Each row of a before or after table is a point. One or more steps were done to the points. Then noise was added and the rows were shuffled. The steps act on how far a point lies along the listed directions, d1 being the first. Name the steps. A step turns or swaps two directions, mirrors them in a line or flattens them onto one, adds a multiple of one to another, or multiplies one. Angles are multiples of 10 degrees, from the lower direction toward the higher: turns from -170 to 170, lines from 10 to 170 but not 90. Use the fewest steps. Two steps may share a direction if one is a turn and the other turns, adds or multiplies; they go together, in the order done. Otherwise the lowest direction goes first.

Directions:
(1): [-0.3 -5.0]
(2): [ 5.0 -0.3]
Before (13 x 2):
[[ 5.7  0.7]
 [-4.0  4.8]
 [ 2.6  0.4]
 [-4.9 -0.9]
 [-0.9  0.4]
 [ 4.6 -1.8]
 [-0.8  5.7]
 [ 5.0  6.2]
 [ 4.2  4.3]
 [ 4.9  7.8]
 [-0.1  2.6]
 [ 1.6  2.3]
 [ 3.4 -1.3]]
After (13 x 2):
[[ 2.5 -1.5]
 [ 3.2  4.4]
 [ 3.6  7.8]
 [ 3.4  6.7]
 [-0.5  0.0]
 [ 1.3  2.4]
 [-0.7  5.6]
 [ 1.7  0.6]
 [-3.4 -0.8]
 [-2.7  4.7]
 [-0.4  2.9]
 [ 4.0  0.7]
 [ 2.9 -1.6]]
Steps: multiply d2 by 0.7

Directions:
(1): [ 4.3 -3.1  2.9 -0.7  5.7 -2.5]
(2): [-0.9  5.7 -2.0 -1.6  2.0 -5.8]
(3): [ 1.3 -1.7 -4.6  6.8  0.5 -2.0]
Before (9 x 6):
[[ 3.6 -3.1  4.6 -3.0  2.7 -1.9]
 [-1.8  2.7  1.9 -4.9  1.1 -2.9]
 [-0.4 -1.3 -3.9  4.8  0.6 -1.6]
 [ 1.5  5.9 -0.2 -5.3  3.8 -7.7]
 [-1.7  4.7 -0.1 -1.1 -2.7 -1.8]
 [ 8.5 -9.0  0.7  4.7  6.7 -1.9]
 [ 4.6 -1.0 -2.4  1.7  4.2 -4.0]
 [-2.4  2.4 -2.1  2.4  1.1 -0.5]
 [-5.0  3.1 -1.6 -2.0 -2.2  0.4]]
After (9 x 6):
[[ 1.5 -3.6 -2.9  3.9 -2.9  4.0]
 [-2.6  0.0  0.7 -1.5 -6.5  3.6]
 [ 3.9 -7.9  4.7 -1.4 -0.6  6.3]
 [ 0.7 -1.6  2.3 -2.7  5.1 -2.4]
 [ 0.4 -2.1 -3.4  4.5  1.2 -2.2]
 [-0.1 -3.1  4.3 -3.4  0.3  2.2]
 [-3.7  0.4 -7.8  6.5 -9.3  4.7]
 [ 3.0 -1.6  4.0 -0.9  2.3 -1.4]
 [ 0.1 -1.3  0.4  2.5  4.3  0.2]]
Steps: turn d1 and d2 by -140 degrees
